Every row gives one point. Before rounding, the points of a table are all equally far from one centre. They may lie mostly on one side of it. Write the centre, to within rounding.

Points (7 x 3):
[[ 38  11  46]
 [ -3   6 -14]
 [ 23 -17  60]
 [ 27   8  53]
 [ 53 -34  38]
 [ 43  18  33]
 [  7  19  40]]
Centre: [ 20 -15  16]

Points (15 x 8):
[[ 20 -46  -1  -5  11 -38  11   6]
 [-30 -48 -30 -11   5  -9  41  13]
 [  7 -41 -20  22  35 -42  32 -10]
 [  9   2 -28  29  19 -23   3  18]
 [  9 -57 -14 -16  11 -22  15  11]
 [ -6 -24  -6 -12  60 -33  14  -8]
 [ 16 -30 -42  -3  36 -51  18  -6]
 [  8 -31 -37 -23  46  -7  17  17]
 [ 23 -26 -32  -2  37 -32  24  23]
 [ 30 -24  -8 -21  26 -47  54   2]
 [ 24 -46 -34  -2  17 -19  14  16]
 [-23 -29 -47 -21  25 -49  34  -5]
 [ 13 -34 -38 -19  30 -48  13   4]
 [ 17 -15   2 -17  42 -26  38  25]
 [  7 -38 -12  -5  49  -6  43  15]]
Centre: [  1  -6 -19 -10  10 -12  30 -16]

Points (19 x 12):
[[ 33 -26 -59   9 -35 -17   2  -2  12  13 -22  -2]
 [ 18 -21 -60   1 -13 -30  -7 -16   2   6 -25 -44]
 [ 16 -21 -58  -8 -20 -21   7 -21  20   6 -32 -19]
 [ 15 -29 -37   5 -23 -16  -5 -25  -4  -5 -42 -19]
 [ 33 -16 -42  -2 -20 -18  14  -4  13  -7 -36 -36]
 [ 26 -16 -49  20 -34 -37  -5 -21  -2   8 -43 -24]
 [ 34 -13 -42  17 -41 -18  21 -14   8  -3 -28 -35]
 [ 53 -11 -52   9   2 -27  15 -10   6  20 -14 -14]
 [ 35   9 -59  12 -24 -32  12 -18  10  -6 -15 -39]
 [ 14  -3 -59   9 -24 -31  -1 -23   3 -17 -31 -13]
 [ 25 -35 -39  20 -29 -20  19 -13  16   6 -32 -24]
 [ 34 -18 -49   5 -18 -36 -13  -6  18 -11 -39 -18]
 [ 14 -25 -58 -17 -24 -15   2 -12  19   7 -12 -30]
 [ 21 -39 -44  -1 -25 -29  12 -17   0  -5 -30 -30]
 [ 20 -30 -57  -7 -35 -17  -1 -16   1   5 -27 -27]
 [ 19 -10 -51  -5 -15 -30  14 -24 -13  -6 -20 -42]
 [ 28 -20 -56   4 -18 -20   0 -15  -4  -2 -36   0]
 [ 25 -10 -58   1 -32 -29  -5  -4  -3  -3 -38 -24]
 [ 30 -31 -52  -7 -10 -27  16 -14   4  -1 -29 -22]]
Centre: [ 23  -8 -26   7 -21 -31  -2 -12   5   9  -4 -17]

Points (26 x 20):
[[  3 -15 -34 -37 -12 -30  19  10  27  21   9 -25  -3  21  13 -12  40  12
   -6 -22]
 [ -2 -12 -24 -30  -9 -36 -38  11  16  -6  32 -22   4  23  -4 -10  15   1
   15  -3]
 [-23  -3 -38   2 -10 -39   7  19   8  -5  25 -15   5  12  18  26  26  10
  -17  -3]
 [ 10 -15 -49 -36 -16 -30  12  14  20  -2  35 -25  -5 -15  13  20  39  14
    6 -21]
 [ -2 -14 -53   0  -9 -51  14   7  11   2  11 -31 -13  -3   6  -4  28  -8
   22  -2]
 [ 12   1 -44 -11  -8 -35  -8  16   8  13  49 -31  11   9  22   0  30  -6
   15 -19]
 [-22  -8 -39 -25 -22 -51  17   8   2  24  24 -25  -1   2  -4  15  16   7
   -6   6]
 [  9  -9 -13 -17 -12 -42   6  10   2 -12  21 -20  10  15 -33   4  40  -3
    6 -25]
 [ -7  -4 -40  -9  -6 -39  16  10  20 -10   7 -24  -4   1  18   6  11  -1
   13 -17]
 [  2  -2 -28 -24 -14 -44  11  10  28  13  32 -22  22  -3   9  22  31   4
   21 -35]
 [ 16  11 -27 -35  -9 -21 -15  15  10   9  16 -17  34   5  17  27  34 -31
   10 -28]
 [ -1 -17 -26  19 -15 -22 -20  10  18  28  25  -7   2  13   6  59  42 -12
   18 -28]
 [-14 -11 -20  -1  -6 -40  -1   8   4   5  38  -1   6   3  42  -9  31 -11
   10 -23]
 [ 21  10 -46 -22   0 -36  -2  10  11 -10  38 -11  -7  24   1  23  26  -1
  -12  -7]
 [  1 -14 -31 -18   6 -45   1  13  16  -4  27  -6   9  11   3   2  14  14
   13 -32]
 [ -1 -23  -7 -12 -23 -38  15  19  28 -17  20 -25  14   7   1   5  25   5
    2 -14]
 [ -5  -8 -33  -5   6 -39 -14   6  28  23  39  14  -3   4  20  27  -1  -4
   -7 -20]
 [ -5 -27 -13 -14  -2 -50   5  14  10  13  39 -32   0   5  25  24  23 -15
   12 -11]
 [  2 -22 -31 -31 -14 -51  -2   7  21   5  40 -24  15  14  19  17  35 -16
   -7 -26]
 [ 25 -19 -45 -30   4 -30  -1  23  33  -1  28  -1  -4   8   6  43  28  -4
   12 -13]
 [-16 -18 -43 -20 -20 -60  14  -6  13  13  32 -30  -5  -2   0  32  33   9
   -3  -4]
 [ 13 -21 -44 -35 -17 -24 -13   2  21  -2  38 -12 -12  13  28  17  44 -32
  -11 -20]
 [ 31  -6 -39  -3 -20 -28  -7   8  25  15  23 -28  14 -12  28  27  32  27
   23 -31]
 [-19 -13 -23  -8  -6 -50 -11  10  13   5  45   5  11   5   8  31  47 -10
    1 -33]
 [ -7   8 -40 -29   1 -43 -13  17 -14  28  26  -4  19  11  -8  16  22  12
   16 -16]
 [ -2 -23 -48 -16 -17 -34   6 -12   1  10  50 -27   5   0  18   6  19  -4
    8 -21]]
Centre: [ 11 -13 -20 -10 -11 -22 -16 -10  14  20   9  -3   4  -7   4  13  42   0
   1   6]

Points (30 x 24):
[[ -9  11   1   5 -32   3  36  -2   1  -1 -14  10 -12 -11  12 -22 -51  -3
   12 -24   1  -8 -31  -2]
 [-11  -1  -3   9   9  23  32   3  20  21 -39  12 -38  -1 -18   5 -48  15
   11 -11 -12   4 -25  15]
 [-25  33  -6   7  -5  20  31   8  -2  -1  -4  -2 -19 -15  -3 -18 -44  11
    4 -21  -6 -18 -30  12]
 [-12   5   0  16  -9  15  21   6  -5 -14 -29  18 -33  -4 -13   3 -49  -6
   17 -18 -13  -3 -23  18]
 [-10   8  -9  29 -13  14  25  -9   0  -1 -19  16 -10  10   1  -4 -48   8
   16 -15 -23 -30 -19  21]
 [-21  18   6   6 -20  11  19 -14   7  24  -8   5 -21 -23  -7   7 -34   0
   14 -23 -12 -11 -36  24]
 [-10  -2  12   0 -20  14  20   0  12  15 -26  -2 -10 -15   3  -9 -46   4
   12 -35   7 -15 -23  25]
 [ -7   5  -1   7  -7  16  22   9   7   1 -27   8  -7 -16  -9  -4 -52  11
    8 -43  -6   0 -33   4]
 [ -6 -14  -3   1  11  21  28 -10  -2   1 -45   2 -34 -30 -13  -2 -40  -3
    6 -30 -18  -9 -36  -2]
 [  1 -12  -6   1   1  16  49  -8  -1 -10 -13   6 -23  -9 -36 -17 -46  24
    3 -16 -18 -22 -36  15]
 [-18   9 -28  15  -9  27  15  -4  -4 -14 -19  13 -13 -23 -17  -1 -53  -4
    9 -28 -12 -11 -20   9]
 [  5  11  11   5   2  23  24  -3  16  -7 -26  -1 -20 -16  -3  -8 -40   5
   22 -23  -1 -11 -19  29]
 [-23   9  -4  16 -29   1  36 -10  -6 -11 -19  29 -15 -11 -12  -8 -51 -10
   20 -17  -5 -26  -7  10]
 [ -1  22   5   3 -18  15  28 -11  10  -5 -17   5 -20  -9 -13   3 -58  -2
   20  -9  -6  -8 -26   6]
 [ -2   7   0   4   0  13  36  -2  15   3 -27  15 -17 -18 -13 -24 -33  16
   20 -35   7 -16 -44  12]
 [-15   5   5   4 -26   5  34 -11   9  -5 -30   7 -17 -17   3  21 -43   9
   17  -1 -20 -10 -27  24]
 [  6  -8  -4   1  -4  17  32  -7   7  -2 -32   3  -4 -11  -9  -7 -57  16
   -1 -30   3 -15 -36  11]
 [-15  -2 -21  12   5   9  25   6   6  -3 -19  15 -19  15 -14   4 -54   0
   -6 -22  -8 -10 -26  20]
 [-13  -3   6   4  -5   7  17  -4 -10  -8  -6  13  -5  -6 -16  -3 -57  15
   28 -27 -10 -12 -27  19]
 [-14  13  -3  -6  -4  27  38   0 -15   0 -32  13 -21 -21 -16  -8 -54   3
    6 -32  -7 -29 -10  13]
 [  4   7  -5 -17 -10  10  25   2   8   2 -30  10 -28 -23 -12  -1 -60  -3
    1 -14 -21 -22 -12  14]
 [ -8  19 -23   4  -7  27  27  -9   5 -15 -11  -5 -38 -21   1   8 -37   7
   19 -17 -22 -15 -10  25]
 [-19   8  -3 -10 -12  24  33 -12  11  -6  -9  14 -19 -15  -6   1 -60   9
   14 -13   7 -14 -38  23]
 [ 21  17   0   9  -6  39  33  -8  22  -4 -38  10 -13 -20   2  12 -37   0
    5  -6  -6 -23 -22   9]
 [-19   8  -6   0 -17   5  17  -3  15 -11 -25  12 -25  -6  -1  -2 -47  -9
   27 -11 -14  -4 -36  10]
 [ -9   2  -9  -2 -30  15  24  10  -4   6 -18  17   3 -17 -16  -9 -42  17
   23 -26 -21 -16 -44  11]
 [-11   3  11  -8 -14  20  23   4   4 -16 -17   5 -20  11   6 -15 -41   9
   14 -25 -12 -10 -35  17]
 [ -9   5  -4   6  -5  13  19   0  22  -1 -32  -9 -27 -14   1  -8 -49  16
   15 -21 -17  -3 -24  17]
 [-13   8 -12  10 -27  15  44  -6   7   7 -23  10 -14  -6  -9  10 -49   9
   25 -28  -7 -11 -27  22]
 [ -8  14  -8  -3  -4  10  39  -5  -6 -11 -16  -6 -29 -16   1 -15 -37  22
   28 -19 -12  -6 -36  18]]
Centre: [-12 -17  -8  -1  -3  20  30   2   3   9  -4  14 -14 -13  -4   1 -11  10
   9   0  -1 -17  -5 -12]
